Rows are points. Each copy is the shape, with its points in the same order, turned, moved and blurred by noise. Say if it was mirrored as well.
In the rows, 128 means zero.

Shape:
[[ 83 117]
 [155 144]
 [ 67  95]
 [155 129]
 [129 174]
 [157 128]]
Copy 1, 6 rows:
[[122 177]
 [126  97]
 [139 200]
 [138 108]
 [ 86 112]
 [140 100]]
Copy 1 is: mirrored
Copy 2:
[[ 72 134]
 [153 123]
 [ 56 155]
 [149 140]
 [129  88]
 [152 136]]
Copy 2 is: mirrored
Copy 3:
[[ 84 125]
 [157 128]
 [ 66 106]
 [162 114]
 [138 162]
 [163 116]]
Copy 3 is: only turned

Shape:
[[127  98 169 155]
 [147 178 143 106]
 [164 139 115 153]
 [109 118 132  76]
 [119  52 129 104]
 [132 159 173 176]
 [118 173 120 108]
 [146  62 119 125]
 [103  83 105  95]
 [ 96 118 142 117]]
Copy 1, 10 rows:
[[137 148  51 144]
 [ 89 177 127 130]
 [136 166 116 178]
 [132 113 129 103]
 [157  75  92 138]
 [122 202  71 149]
 [126 170 142 110]
 [161  95 103 168]
 [166  88 130 113]
 [153 141 100 109]]
Copy 1 is: only turned
Copy 2, 10 rows:
[[139  82 154 139]
 [ 81 153 123 140]
 [138 157 162 164]
 [120 130 125  77]
 [170  80 182  81]
 [107 116 124 192]
 [115 163 105 135]
 [163 109 194 105]
 [160 110 142  76]
 [135 115 107 114]]
Copy 2 is: only turned

Shape (11 x 6):
[[111 131  99 111  86  79]
 [100 145 152 157 125 149]
 [127  90 120 144 153  59]
 [118 167 136 152 176 167]
 [152 175  82  74 127 111]
 [160 123 151  96 161 127]
 [184 115 100 127  65 176]
 [114 129 120 152  84 122]
 [138 114 147 114 116 128]
 [140 171 170 120 169  97]
 [171  83 137  85 164 110]]
Copy 1, 11 rows:
[[103 138 154 186 141  90]
 [139  78 127 118 132 136]
 [ 91 178 162 118 124 127]
 [163  93 105 118  88 163]
 [136 146  95 208  89  99]
 [133 153  69 120 114 120]
 [193 119 119 138 127  30]
 [133  97 158 145 139  91]
 [132 130 104 125 145  99]
 [ 88 116  80 125  90 145]
 [133 198  81 112 129 111]]
Copy 1 is: only turned
Copy 2, 11 rows:
[[108 167 129 146 143 166]
 [146 117 113  74 162 164]
 [ 69 120 106 110  84 146]
 [137 114 135  31 163 110]
 [121 178 190 117 136 115]
 [132  93 164 108 125 104]
 [205 163 102 136 141  98]
 [143 148  99 113 148 165]
 [142 100 134 122 133 137]
 [118 101 177  65 113 157]
 [111  87 139 137  99  84]]
Copy 2 is: mirrored
Copy 3 (11 x 6):
[[172  98 143 134 188 120]
 [131 117 158  98  98 112]
 [ 97  72 100 131 175 102]
 [128 137 108  86  73 138]
 [192 140  81 153 148 152]
 [113 160  98 151 127 110]
 [163 118 165 217  97 143]
 [152  84 165 134 128 118]
 [127 136 144 150 138 102]
 [141 140  72 101 123  78]
 [ 88 147  93 182 160 113]]
Copy 3 is: only turned
Copy 4, 11 rows:
[[129 144 121 126  99  70]
 [141  86 170 121 133 138]
 [122 113  92 175  73 128]
 [ 94  64 161 135 166 151]
 [ 55 143 117 112 145  80]
 [ 74 116 116 108 111 164]
 [151 154  91  68 183 130]
 [161 124 139 120 130 103]
 [122 124 127  99 109 143]
 [ 66 120 168 150 107 156]
 [ 78 119  74 108  87 164]]
Copy 4 is: mirrored
